Rows are points. A path goes straight from each point to the next, and from the last back to the first. The post is the endless flat space through its rows: a point in 2 columns, a line in 3, a plane in 4, and so on, so that a path can go around it. Count how often the path circles the post. Going back the other way cancels.

Post, 2 rows:
[[ -8   3  61]
 [-31 -22   6]]
Path:
[[-50 -45  56]
 [-24 -37  55]
 [-33  -5  66]
 [-34  30  38]
 [-10  -1 -10]
 [ 28  -5  53]
 [-33 -57   7]
 [-56 -53  51]
 [-66  13  22]
 [ -9  17  39]
 [  2  -3   9]
 [  0 -23  28]
 [-47 -55  11]
 [-53 -30  56]
 [-20 -31  36]
 [ -3 -15   3]
 [ -8   8  11]
 [-49   1  12]
 [-63 -21  26]
 [-33 -31  39]
 [-12 -29   6]
 [ 20  27  34]
 [-17  25  14]
 [-60   4  12]]
Times around: 0

Post, 5 rows:
[[ -1 -23  13  52   2 -14]
 [ 52  -6   6  11  35   3]
 [-30 -34 -10  56  33  12]
 [ 26  18   7 -44  -7  15]
 [-45   9 -24 -48 -14 -34]]
Path, 23 rows:
[[ -8 -27 -13 -12  34 -28]
 [  6  -3   8 -17 -38  65]
 [ -9 -11 -35  33  19  -4]
 [ 13  39  32   6  -1   9]
 [ 15  27  35  13  18  24]
 [-17   6 -28  28  13  -4]
 [ 32 -10 -29 -12  -5  10]
 [ -1 -21 -16 -17  -7 -40]
 [  4  -5 -12  -6 -20  11]
 [-11  21 -18  24  18   8]
 [ 14   4   5  -3  22 -30]
 [ -7 -13  -3  22  42 -11]
 [ 39  29  -4  39  47 -56]
 [ 17 -13 -23  48   3   9]
 [ 35 -39 -12  25  17 -14]
 [ -3 -43  16  -3   5 -26]
 [-42 -30   8  11  45 -35]
 [ -2  33  30  17   9  10]
 [-13  11 -17  41 -27  66]
 [  6 -55 -25  95  42 -21]
 [ -8 -47 -11  16  24   3]
 [-40 -12  43  -2   8  -3]
 [-50 -14 -11  10  57 -37]]
Times around: 1

Post, 7 rows:
[[ 22 -38  36  -7  21 -36 -10  10]
 [  7  11  12 -56 -35 -25 -49   6]
 [ 40  26  25 -56   0  -5  -2 -21]
 [  1  11 -41  63 -20  57   1  74]
 [-35  12 -42  95 -15  45 -24  25]
 [ 42 -33  48  31 -38  47  24  14]
 [ 41  -5  -3 -41 -26 -39   8 -18]]
Path (29 x 8):
[[ 21  -7  -1   8   7   7 -72  17]
 [ 35  22  38  51  -8  44 -26  19]
 [ 17 -18  -3  44 -19 -63  34  24]
 [ 51 -42  83 -19 -23  -4  48  39]
 [  4 -12 -54  36 -23 -40 -15  71]
 [ 42  -4  -8 -16   0 -39  -9  50]
 [ 21   5 -13 -26  -8 -74  11  42]
 [ -6   7  22 -28  19 -21  44  -8]
 [ 16 -26   1 -44  16   2  21 -15]
 [ 26  22 -66 -24 -37  -9 -25 -42]
 [ 22   2  31  15  24  49 -51 -78]
 [-48 -14 -36  70 -19  50 -24  17]
 [-17 -11  24  -5  24  21 -15  49]
 [  6 -28  42 -12 -44 -45 -20 -32]
 [ 10 -24  19  25  41 -47  55  -4]
 [-36 -53  21  74 -42   6 -20  -7]
 [ 29 -31  25  26 -22  32  24 -16]
 [ 51 -14 -31 -16   8   0   9  -9]
 [-17 -18   9  -4  33  28   5  35]
 [-37 -15  34   4  21 -26 -21   7]
 [ 23  34  19 -22 -17   7 -10  31]
 [ 33  15  10  38  -6   6 -13  38]
 [ 66  31 -32  52 -16  90   8  26]
 [ 34 -24   1  -2 -44  31  -3  32]
 [-26 -31  16  -7   7  15 -32 -12]
 [-32  12  18 -59 -34  -2  -1   5]
 [-31   8  55  56 -44  73 -28  66]
 [ 42 -39  12  32 -85 -47  11 -91]
 [ 78   5  16 -15  -9  -9 -34   1]]
Times around: 1

Post, 8 rows:
[[ 11 -16  -6  24 -15 -10  50 -17  28]
 [ 40   9   8  30   3  -8 -22 -22  -5]
 [ -3 -52 -18  23 -30  13  30  16  25]
 [ 19  -1 -14  -9   6   3   9  -1  -2]
 [-44  -5   0  -1  -4  32 -34 -45 -71]
 [-40   4  18 -25 -39   8 -43 -23 -52]
 [ 17  19   7  38 -19  23  13  -2  11]
 [  4  -6  10  10  13  10  -1 -16  23]]
Path, 24 rows:
[[ 31 -17 -51 -15 -15  47  -2  42  -6]
 [-24   8 -37  23   1  48   9   2 -33]
 [-20   1  -7  -4   3  21 -10   2 -26]
 [ 27 -33  -8  10 -42  17  25  41 -17]
 [ 11 -38  35  16 -50  32   9   6  34]
 [ 43  11  21  40   8   8 -23   7   1]
 [-32  43  19 -28 -31  -4  -1  11  16]
 [ 47 -11  -7  37  32 -32  19  -9 -25]
 [ 12 -12  28  37 -44  17  18 -17 -51]
 [ 26   9   5 -23 -28  49 -13   9 -23]
 [-25  12 -20  63 -21  57   5 -24   3]
 [ -9 -17 -14  37  -3 -32  37 -30   8]
 [  8 -38  -6   2   4   3 -30   3 -20]
 [ 11  -2  21  28   7  44  -3 -46 -22]
 [-17 -19   6  20 -70  15  -7 -23   4]
 [-15 -28  12  19 -39 -25 -17 -19  19]
 [  4  20 -12 -12  -4  39 -82 -19 -28]
 [-26   1   7  -5   7  95   9 -37 -41]
 [ -3 -16  33   4  24  31   8 -30 -27]
 [ -3  33  16  -2 -70  36  26  -3  36]
 [ 21  18 -52  38 -40  15  28   7 -21]
 [ 15   3  13  51  -8 -42 -28  -4  29]
 [-24 -34  14  10 -37   3  57 -18 -40]
 [ 28 -22  25  -2  -7 -15  23 -42   1]]
Times around: 3

Post, 11 rows:
[[ 11  -9   0  16   0 -10  33  46 -10  12  -5 -21]
 [ 28  10   7   6 -69  -1 -19  -7 -32  29  30 -46]
 [-16 -10 -20  21  13  -1   5  15 -57  -4 -60  32]
 [-15  31 -28 -12   2  25  36 -11   8   3  11  27]
 [ 76 -10  51  23  10  -1 -35  64  -3  49   6  17]
 [  4 -32  -6 -29 -14 -18 -28  36  30  18  13 -21]
 [-62   9  52 -20  28 -44  29  19  16   9 -63  18]
 [ -8  41 -22 -22 -42 -11  26 -13  12 -37   8 -18]
 [-34   0 -55  12  -8 -20 -45  71  47  21 -39 -14]
 [  5 -14  -4  -9  -3  21  27 -26  79 -11 -19  -4]
 [-55  12  -4   4 -12 -61  21 -25  44 -19  50 -70]]
Path (20 x 12):
[[  9   3 -40  -4  27  73  44   3  16 -14 -27   2]
 [ 45  35 -36 -37 -47  15 -32  29 -33  -4 -16  -9]
 [-36 -29 -50 -33  15 -19  14 -57 -13   0  32 -24]
 [ 29   2 -14  28   3  34 -58   5  12  15 -73 -19]
 [ -8  39 -33  26 -52   1   8  -6  22 -31   4 -38]
 [ 18  21  30 -51 -22 -10 -62  81  -8  37  22 -17]
 [ 51  16  -2  36   5 -17 -13  33  29  -2 -47 -50]
 [ 31 -63 -41 -15   0  32  -2 -20 -23  13  15  33]
 [ 72 -31  12  89 -26 -15   0  29 -52 -48  -9  -9]
 [-52 -28  40   4  10 -75   2  92  16  11   0 -47]
 [ 13 -42  65   8  36  30 -43  54  50  46 -81  16]
 [ 28  15  34  46  41 -56   1  71  26   9 -14 -24]
 [-35  11  -5 -35  33 -23  54  50   1 -14 -16 -11]
 [-32 -30  83  23  32 -35  -8  78  38  70 -48 -18]
 [  1  15  25  -3 -69 -53 -28  15 -19 -30 -55 -18]
 [ 44 -35  53  67 -38  18 -53  45   9  63  -4  11]
 [-20  -8 -12  12 -13  -2  11  46 -51 -34  -3   7]
 [-24 -26  -1   2  14 -43 -31  40  69  20  12  -1]
 [ -6  44 -10  40  42 -48  -8  12  14  43  50  19]
 [-12  66  20  -9  33 -43  -4 -30 -31   1  39  -3]]
Times around: 0

Post, 13 rows:
[[ 45  15   7 -20 -39  11  12 -24  -3 -11  17  -8 -26 -34]
 [ 14  37 -40  61  -5   1  17   9  23 -26  27 -29  -8  17]
 [ -2   0  -8   1  10  -1 -39  -1  28   7 -10  -1  26 -16]
 [-36 -26  61  -6 -27 -38  17 -16  19 -10   0 -28  21  18]
 [ 13  -5  28 -39 -40  -5  24 -34 -17  61 -18  -6  -3 -35]
 [-22  15  -7  13 -40 -21  38  22 -23 -23   5 -53  11   2]
 [-13  16  30  12 -14  33 -24   7 -29   1   5  31   7 -11]
 [ 15 -34   1  17 -17 -17 -11  17 -34 -57  -2  -5 -10  11]
 [-25 -14  -9   9   1   7 -62  -7  26  -6 -39  14  -2 -12]
 [ 24 -13 -11  31 -19  -8  -1  15  -7 -49  -9  18  -6 -17]
 [-24 -20  23 -51   6  17  -9 -21 -13 -21 -27  41   0  -1]
 [ 12  13  13  20  22  48  -3  50 -18 -39   3  24 -29   6]
 [-10  38   3 -29  -5  -5  -8  -9  11  -2 -23  10   5  12]]
Path (26 x 14):
[[ 11  16  34 -47 -25  -4  -8 -20   6 -22 -13  25 -26  -9]
 [ -7 -46  17  22 -51 -36   8  16 -43 -37  33 -12   7  14]
 [ -3 -52   3  34 -15  54  30  28 -31 -17 -19  48  17 -27]
 [ 38  12 -37 -19   3  26  21  -8  16  -4   2  16   2 -25]
 [ -1  20  -9  54 -23   8 -22 -31  -7 -23  34 -12  20  17]
 [-52   3  46  23 -20   5 -36  35 -35 -30  -9   1   3 -19]
 [-18   5  24 -12 -13 -28 -55 -11  47 -15 -13  19  11 -32]
 [ 11 -39  18   1 -47  12  41 -52  13  -4   5  14 -32 -19]
 [-21   3  23  19 -32  14  14   2   6 -26  -8   7  24  -6]
 [ 20  22  16  -6  11  23   8   9 -17  -9  12  10  13 -19]
 [  7 -23 -25  -2  13 -85 -46   5 -22 -25 -20  11  49 -12]
 [ -2   6  -1 -62  -1  31 -22 -17  12   3   2 -11 -21 -28]
 [-19 -59  50  50 -23 -21  30   1 -22 -26  18  17  10  65]
 [ 44 -37   6  51 -56 -43  -2  18 -25 -28  -8 -40 -11 -10]
 [-38  39  53 -38  16  34  27  41 -27 -31   3  -4  10  -2]
 [ 18 -20   1 -36 -27 -11   8   0 -25   8 -21  11 -19 -50]
 [  8 -25  -5 -30   4   7  -7  -6 -26  -8  17  18  13  29]
 [  6   7 -39  18 -70 -56  14 -39  -7  -4  -8 -25  49  -3]
 [-26 -31  48   1  12  11  17  21 -41 -37   2 -18   1  33]
 [-47 -15  30  14 -34  -4  32  13 -28 -29 -36 -15 -10   0]
 [  8  14   2  26 -12  14  17  -1  -6 -18  34 -36 -10 -12]
 [-15 -39   0  -8 -23 -18  11 -14 -38  -6   8 -30  -7   8]
 [-15 -95  -9  17 -36 -39   1 -48  12 -20 -13   2  18 -15]
 [ -7   4  11  40 -24  -9 -19 -18   5 -20  15  -9  16  26]
 [ -1 -33  12  14 -56 -11  30 -26 -31  26 -27 -44  -6 -48]
 [ -9  47  -4 -14 -11  33 -36 -40 -10  -7 -23  50 -31   2]]
Times around: 5

Post:
[[ 12 -25   7  -4  18 -10  21  60 -13  -5   3  25  -2  27 -25  -8   2 -39]
 [-18 -57  -8  -4 -65 -48   7  -8 -32 -18  -7  24 -24  23  65   9 -21 -17]
 [ -6  -4  16  -6   7 -15  14  -3  28 -13 -32 -23  27  13 -17  -4  15 -40]
 [ 51  23   8 -16 -34 -12  28 -14  -9   4   6 -11  56  -2 -17  -9   2  -5]
 [  5  45  23 -13   1 -42  18  26   3  28  15 -30  29   7   4   1  -5 -38]
 [ 13 -40  -5  52  15  42  -9   8 -54  20 -16   0 -52   8  13  25 -13 -33]
 [-26   0   3 -52 -28  -9   7  -4 -22 -33  15 -27  30 -24   4  22  -1  13]
 [ -2   0  58 -34 -30 -22   2  -3  -1  14  15   0  21 -16  -9 -30   9  -5]
 [ -3 -57 -15  30 -28  21 -28  30 -22  28 -19   5 -61  58   3  41  -9  10]
 [ 11  46   9 -31 -18 -65   7 -20 -21   5 -13   8   8 -27 -23   2   8  -9]
 [-12 -69 -33  38 -41 -25 -21   6   1  16  17  13 -24  -6  16  19  -4 -21]
 [ -3 -45 -52  18   1  29 -34  14 -27  18  18  37 -56  48  43  10   9 -31]
 [ 17  -3   5 -30  16 -30  37  27  20  37 -16  -8   7 -14  10 -15   1   2]
 [ -6  30  -3 -10 -45   2  47  11  15  10  -8 -17  -8  -4  -6 -26   8 -21]
 [-33 -12 -26 -40 -45 -20 -20 -27 -74  -1  -7 -46  36 -20 -22 -27 -27  -3]
 [-24  -1  -3  11 -29 -48  41  -9 -21  19  22  -2  21  18   9 -25  29   5]
 [ 25   3   8  21  22 -17  24  13  35  -5  17  13 -25  36  -8 -26 -30  -8]]
Path, 19 rows:
[[-10  16  36  13 -28 -42  40  18 -18  23  46  44  41  53  24  -2  10 -24]
 [-31 -28 -73  -9  -8 -53  28 -28   5  10   7   4  18   0  18 -19   7 -46]
 [ 49 -37   2  31 -13  22 -19   3 -39  87  -5 -25  -1  31  -1  54  -4 -17]
 [-10   7 -18 -31 -19  -8  23  -6 -39  19  -8  40  -4   7  25  15   9 -26]
 [-20  34  42 -16  10 -19  23  24 -51  17  -5 -16 -17   1  53   6 -66 -10]
 [ 40  36   7  32  17 -42  13  63 -27  51   0  14  36  37 -27  -7  28  -9]
 [ -4 -19  13 -22  -4 -63  14  18  10 -33  -1   5  12  26  66  47  29   4]
 [-21 -34 -21  70 -42  38  -5 -35  24   8 -27 -23 -27 -18 -13 -12   3  18]
 [ 15   6  -6   6 -27  -5 -25 -44 -45 -10 -14  59 -33   2 -19  -1 -48 -25]
 [-48 -30 -11 -52   4 -44  -6  66  -4  31   4   5 -24   2 -40   8   3   5]
 [ -2 -37 -23   2 -48   8  41   3 -19 -33  28   7  22  25  33 -12  15 -53]
 [ -5   2 -25  -1 -39  11  48 -13 -41  -4  -8 -41 -20 -31  15  -8 -20  30]
 [ 18  17   8 -16 -12 -29  21  38 -11 -44   6   1  25   0 -10  15   6   4]
 [ 42  10 -10  17 -19 -95   6   5 -21  36 -20  41  30  52 -29 -15 -32  24]
 [ 25   8 -49 -11 -39 -15  13 -21  -6  -9  21  38  26  55  43  33 -22 -19]
 [ 19 -13  28  25   0  24 -16  29   5  28  12  -9  26  39 -36  -7 -20   2]
 [-41 -56  15  12 -48 -11  25  40 -40 -19 -52 -29  10  -8 -24   7  11   0]
 [  9  -6  15  -8  -6 -65  -6  20 -23 -36 -17   4  22  55  -4  13   6   4]
 [-14 -21 -19 -16 -38  55  11   9   9  -5   7   7  -8  30  26 -21  20  22]]
Times around: 1

Post (17 x 18):
[[ 22 -16  13  38  19   6   4 -24 -10 -12  21  21  -5  -3   4  -6 -23  13]
 [ -2   9   6   6 -42 -33 -26 -15  21 -22  31  -8 -11   3  26  28  -2   0]
 [-27   4  -1 -51  42 -19  10 -35  39 -40   2  20  10  21 -22  -3  25 -10]
 [-37  -7 -30   5   5   7  30  14  -7 -36  42   3  35   9  19 -27  13  -9]
 [ 56   7 -36  51 -17 -19 -37 -20 -19  18   7  43  -7 -54  -4  39  12  -6]
 [ -3  15  -1 -12   1  -9 -13 -18  -9  30  15 -16  21  -4  42 -34 -26 -37]
 [ 23 -18 -10   0  10 -12 -34 -28 -42   3  44  34  -9 -17  19   7 -19 -26]
 [ 27 -13  29  22 -18 -15 -11 -18   3 -27 -10  17 -26 -11  56  -9  12 -29]
 [  4 -21 -36  -5 -10  -5  25  -7  40 -10  14  23 -14  17   5   6  13  -5]
 [ 36 -28 -42  34  13  16 -21  15 -13  29   6   4   7   3  30 -30   9  45]
 [-16  51 -37  12 -13 -24  21  31 -49  29 -26  -2  18  22 -39   4  15  54]
 [ -4   7 -14  18 -23  11  17   2   3  11  -8 -24   2  26 -55  33   9   1]
 [ 31  -4   7   2  -4   5  -8 -15   4  30  20   5   5  11  -8 -22   9 -10]
 [ -4 -14  -4  -7  -5  19  42 -14 -12 -11  14  21  11 -18 -41  21   5  -1]
 [-15  56  14 -29 -16  18  24  -5 -22  -8   4 -45 -11   2 -22 -44   1  -3]
 [-16  20   4   8 -12   4 -10   6  -8  50   9 -12  -4  -1   1   6   1 -22]
 [  2 -28   1   7  10  18  16  54  20 -46 -14   9 -11  14   8 -45  11  28]]
Path (26 x 18):
[[-16   3 -33  -7 -18   0  24 -25   7  58  17 -36 -23  31 -23  20 -10 -20]
 [ 53 -23   2  -1  -2  26  64 -12  -3  14 -18   8  42 -16  14 -56  17   5]
 [ 35 -53  12 -18   1   3  -5  15  11 -17   5  44  12  28  -2   1  43   8]
 [ 69 -38 -32  42   8  31 -38   4  19  30   8  10  28 -16  18  14 -10  13]
 [ 14   8   3  -2 -10   6  -5  27  13 -48  23 -17  -6 -10  17 -17  11   4]
 [ 67 -41 -18  32   8  19  23 -21   2   7   3   6  37 -11 -16 -42  21  19]
 [ 19   6  42  50   1   2 -32 -30  28 -30  39   7  -4 -47  -2 -42  19 -32]
 [-18 -30 -23   0  13   2   4 -57  34   4  -5   1  16  41  16  15  -1 -14]
 [-11  -5  -1  17  15 -14 -12 -47 -17  81  10  22  58  -8  32   1  -9 -31]
 [-22  -8 -48 -14   9  29   9  34  25  -9 -16 -35 -12  27 -30 -23  35  43]
 [ 17 -14  35   2  21  28  20 -15  -4 -43  32  13 -32 -41  -6 -18  -7 -47]
 [  9  25 -17  -3 -17  -1   5  22 -26  15  18  -7  44   6  13 -10  12   3]
 [-11  31 -28   1 -11 -23   6 -18  -7  39  10   5  12  51 -40  29  13 -21]
 [ -3  -2 -24 -31 -12  -6   6 -53  -8  16  27  22  -2   2 -43  14   5 -29]
 [  0 -16 -20  95  -1  22  60  -7  30 -41 -17 -11 -40  38  -3 -14  33 -23]
 [  9 -17  19 -15   6  -9   6   6  -3 -10 -11  -3   1  -9   0  -9   8  29]
 [ -3   7 -33  54  26 -12  20  -1  32  -1  35  29  25  11   1 -17  36 -27]
 [  6  17  16  30 -11 -35  -6 -56 -29   4  34  18 -27  12 -60  26  16  20]
 [  7  -3 -63  64 -13  -7  14  14 -34  35  13  -1   7  86 -30 -10   2 -26]
 [ -1  68  22  43   3  10 -20   2 -19 -30  24 -13 -29 -45 -47 -24  15  29]
 [ 14  10  25  73   4 -37 -28  -3  -4  10  20 -18   3  17  -2   6   5   3]
 [  5   5   5 -41  21  14  25 -12 -40 -13 -15  -1  39  -1   0  -9   9 -56]
 [ 11  -2 -19  19 -21  14 -22  11   1   0  50  28 -19 -46  44  12 -62 -26]
 [-57  22 -13 -44  -4 -14 -16 -13 -23  20  30  10 -18  33 -15  -1   6  18]
 [-14 -24  -3 -10  40  -5 -10   2   8 -44   3  50   9  11 -19  -4  25   7]
 [-23 -51 -19  35  30  12 -19   3 -12 -16  22  30   8  13  16 -11  24 -38]]
Times around: 2

Post, 17 rows:
[[  1 -27 -21 -13 -15  41  40  13  17  -6   4  20  -8   7  -6  -2 -25 -14]
 [ 13 -38  11  13   7  16   2 -16 -22 -14   9  -3 -11   6 -32  32  12 -55]
 [ 13 -12 -10 -13  16  -5 -40  30 -33  12  19  13   0 -11 -30  19 -47 -14]
 [ 38 -40   0 -22 -67  42  14  27 -47 -73  -1 -27  -7  22 -50  55  19 -50]
 [-23  -9 -18  19  -9 -11 -46 -12  14   1 -13 -24  11  41   7   4  25   1]
 [-16  -8 -10 -24 -24  16 -61 -13  -4  -3 -39  41 -57  26 -31 -18 -24 -19]
 [ 17  -1 -41  -4  18 -25 -18  18   1   9  49  27 -22  -1   6 -16  28 -10]
 [  9  -8 -27  20  22 -22 -11   8 -24  23   7  30  24  -1 -16   2  -6 -17]
 [-30  -4  20  35 -29 -11  21  48 -16  17  60   7  -8  -4  12  38   5  12]
 [-22  25  -5  20 -14 -11 -26  39  16 -31 -64 -35 -11  27 -14   9  19 -57]
 [-20   7 -17  -6  52 -45 -33  14 -33  26   2  29   3 -18   0  14 -26   6]
 [ 12   1  -7 -20 -16   4  -5  38 -40   3 -20 -48 -30  36 -16   2  60 -38]
 [ 17   9 -36  -6 -20  13 -18 -17  32   4  -7  15 -28   9 -32  17  16 -13]
 [ -5  13 -20  17  25   5 -13  -3  16 -36 -25   5  15  50 -28 -15   1 -12]
 [ -8   1 -20  62  22   9  -9  17  -9 -20   5  16 -10  17  -2   3  -7  -2]
 [-14  17  -1  -8  34   6  -1  38  10  24 -22  17  36 -16  12  12  17 -23]
 [ 12  11  16  20 -12   6  27  -6 -26  15  35  11 -29 -21  10  -5  -2 -19]]
Path (27 x 18):
[[ 17 -39  -3  12   0  53  49   3 -45 -16  31  22  25 -25 -19   3  10  -4]
 [ -5  19 -20 -11 -28  17 -36 -24 -42 -32 -34  15  -7   0 -22  18  36 -44]
 [  2  18 -20  18 -32  23 -56  14  13 -32   9 -34  13  48 -42  25  -2   4]
 [ 11 -16 -16  44 -20  11 -17   4  -7  -5  34 -22 -18 -29  -8  49  30  14]
 [-30 -42   8  12  18 -12 -69  26 -26  11  17  22  19  35 -14  24 -11  28]
 [  6  21 -12  16  31 -15  -8   0  15 -22 -40  -3  22  31 -10   4  41   0]
 [ 50  -4  -4  10   0  33 -18 -10 -49 -21  26  20  21   8  21 -15  45   0]
 [-22  13   6  -6  28 -20 -55  48   7  -8   0   2 -18 -17  31  17 -17 -47]
 [ 33  17 -15  -6 -49 -22 -11  17  28  14 -26  -8  -2  26  -9 -27  31 -38]
 [  0 -15 -30  36  29 -27  10  15   4 -16  11   3 -25  -6  -8  -9 -31  -8]
 [  5  -5  14  -3 -18 -11  18  16 -44  -3  22 -17   0 -26 -35  31 -25  -6]
 [ 31  -3 -10  54   1  14 -15  38   8   3  18 -11  -7  12 -51  18 -10 -16]
 [ -2  14  17  26 -24 -47 -53 -24   0 -13 -10  -3 -48  41 -28  13   7 -46]
 [ 10  15  20  -8 -36 -28  -8  40 -61  35  44 -23   8 -40  38  -1 -74 -23]
 [-22   7   0  24 -22  37  25 -27   5 -17 -31  28   8  49 -46  -6  -8 -14]
 [ 20 -35 -49  24  24  20 -36 -14   8  11  -2  -3   4 -13  -7  10  15 -15]
 [ -9  -5  52  41  19 -38 -16  30 -25 -17  49  -3 -35 -23   5   5 -39 -19]
 [ 43 -20 -38 -24   9  15  12  36 -20   8 -16 -42  12  50 -12  27   1   5]
 [-17   9 -53 -33  38  -2 -34  34  -8 -25 -22   7  18   7  56 -12  -9 -23]
 [-19  62 -14  -1  26  14 -28  64 -20  31  29  95  16 -40   8   3   6   8]
 [ 19  -9 -27 -14  -2   6  19  -2 -33 -15 -32  15   2  -1 -29 -50 -10 -54]
 [ 21  21 -18  15 -39  13 -24   8 -39 -18   6 -27 -25   4 -25  16  -9 -39]
 [  1 -26   3  21 -23 -16   2 -24 -30  -6  32  31 -21  -7   3  10 -23 -30]
 [  2 -10  21 -26 -43 -33  12  13 -37  -2   3  -7 -33  52  -6  13  31 -47]
 [ 19  12 -49  20  30 -38 -29  20 -33 -18  20  13  -6  -2 -24  17 -37 -20]
 [ 21 -21 -28 -15 -38  37  45  46 -13 -63  25 -40 -74  46 -67  12  10 -44]
 [-12  17  22 -27  43 -10  16  10 -19  28  21  54  22 -65   0   5  25   7]]
Times around: 2

Post, 17 rows:
[[-14  11 -33   6   1   3 -56 -19  46 -19  24  16 -26 -45 -69 -75 -28  -2]
 [ 45   6 -46 -27 -27 -21  26   1   3 -18 -13  12 -38  16  32   4  26  10]
 [  6  30 -45 -42  12  11  12  10 -26  16 -23 -46   6  -7  40  37 -19   3]
 [ 40 -33   8  36  36   0  11  -1 -17  37 -15 -24  22  25  32  23  17 -18]
 [ 28  -7 -36   1   3   2 -47  16  34   2  18 -21  14  14 -15   4 -17   6]
 [ 35  -8 -11 -16 -26 -29  -8  26 -25 -26  -5  -8  -7   8   1 -42 -25 -11]
 [-37   4  -7  15  46 -41  11 -17  -9  18  46  19  19 -23   8  -9  -8  19]
 [ 16  20   0 -25 -29 -68  42 -34 -12 -31  32  -3  18  19  23  -6  -4 -56]
 [ 12 -23  46 -34  -3  16  26   9   7 -26  12   6 -15 -12   5   9  -3  -4]
 [ -9 -24  10 -56  -9  16  20 -10  10  14 -10 -53   7   0  40  18  20  24]
 [ 60 -37  28  -4  77  21  55 -13 -39  44   6  -7  27  29 -32  12 -16 -14]
 [ 29  45  -7 -11   0  -7  -9  20 -16   4  -4 -16  -2  19 -20  -5  -2  27]
 [ -9   3  28   0 -19   1  10  20  13  21 -28 -21  -9  33  42   9 -36  22]
 [ 26  -7   1 -37  28   8  25  21  43  10  13  -4 -12 -31  16 -31   6  -9]
 [-26  31  41 -59  10  -6 -17  13   3 -49  -4   6  12  58  -6  -7   3 -18]
 [ 30 -64 -33  20  75  27  47  31 -19  64 -27 -12  34   9 -23  46  28  -3]
 [  6   6  -5 -15  19   6 -28  29  22 -35  19 -28 -53  24 -34 -26 -18   3]]
Path, 28 rows:
[[  8  -5 -17 -35   8 -17 -30 -39  20  -3  -6  -3  43  -8  20  11  -8 -45]
 [-12  37 -18  -9 -19 -27 -32  14  16   3 -34   7   9 -58  -6 -56 -17  18]
 [-28  16 -19  26   6 -35 -19  -2 -24  -4 -16 -12  44 -43  43  -5  -5 -24]
 [ 36  14  15   1  41  15   9  32  -7  28 -20 -37 -26  -9 -57   4 -31 -45]
 [ -9  53  39  15  46 -16  -8  24  38  10  60  34 -23  -3  35  24 -10  21]
 [ -4 -11 -41   8  44  35 -38   9 -19  42  33 -50  10 -95  -1 -21 -36  26]
 [ 39  14 -21 -28  52  58  49  17 -15 -10 -12 -20 -26  -1 -44 -21 -36   5]
 [ 15 -11  -6  -2  14 -90  46 -12 -18 -48  37 -52  -2 -37  88 -47 -30 -82]
 [ 45 -23 -28   3  29 -16  17  45   6 -10  -8  11 -59 -37   1   5  49  -5]
 [  7  12 -46 -59   0 -15 -65 -21   2  20   5  -9 -16 -42 -48 -59   8  36]
 [ 20 -31 -42 -85  30  95 -41  25 -50   4 -35 -41 -10 -13 -41  -5 -34 -22]
 [ -2   7  -7   3  64   1 -11  24  -9   6  -9  -5  29  65  -2  50  17 -54]
 [ 11  34 -51  12 -23 -10   2  26  27  37  -2  30 -46 -19 -28  12   7  21]
 [ 46 -24 -10  18 -16   4   6 -16  33  -1  41 -17 -11 -18   7 -63  29  11]
 [-10  -5  12  12  24   6  47 -34  26  -8  -4 -10 -28  25  25 -21 -16   7]
 [ 42  61  36 -43  74  28  17   8  10  -6  -4 -37 -25  -4  24 -15   5 -11]
 [-21 -42  13  -2  65 -28   0  13  20 -23  47  23 -14  -6  -7 -17   9 -31]
 [ 22  42  22  12  -4 -45  20  12  13  -2  35  61 -13  29 -29  14   7 -33]
 [ 32  -4   3  27 -37 -38  17 -35 -38  28  21 -27   5  11 -28  12 -23 -25]
 [ 52  35   8   4  29 -57  18 -25  -4  48  13  13  -4  30  32 -12 -27 -16]
 [  9  13  30   9   0 -19 -42 -20  13 -13  -1 -36  22  43   5   8 -51 -22]
 [-37  36   9 -29  76  36  14  84  27  -1 -15  -9   5  26  11  40 -33  21]
 [  8 -45 -38 -66  -5   6  56 -21  -4  -9  10 -60 -15  27  40 -39   2   1]
 [ 58  26   2  58  27 -12  11 -21 -27  39  26  44 -49  38 -58 -20 -48 -17]
 [  8 -17  18 -47   3  37  -6   2  35  20 -27  42  -6  27   5  19  29 -11]
 [ 10 -34  25 -11  15  26  33 -21 -27  31 -11 -30   9  11  -1  -4  -3   1]
 [ -7  -3  14 -11  75  10  35 -59 -34 -13  44 -32 -12  15  -2 -17 -21 -10]
 [ 22  -7 -26 -58   6   0  39  -9 -21   8 -37 -67 -11  10  20 -24  -6   4]]
Times around: 2
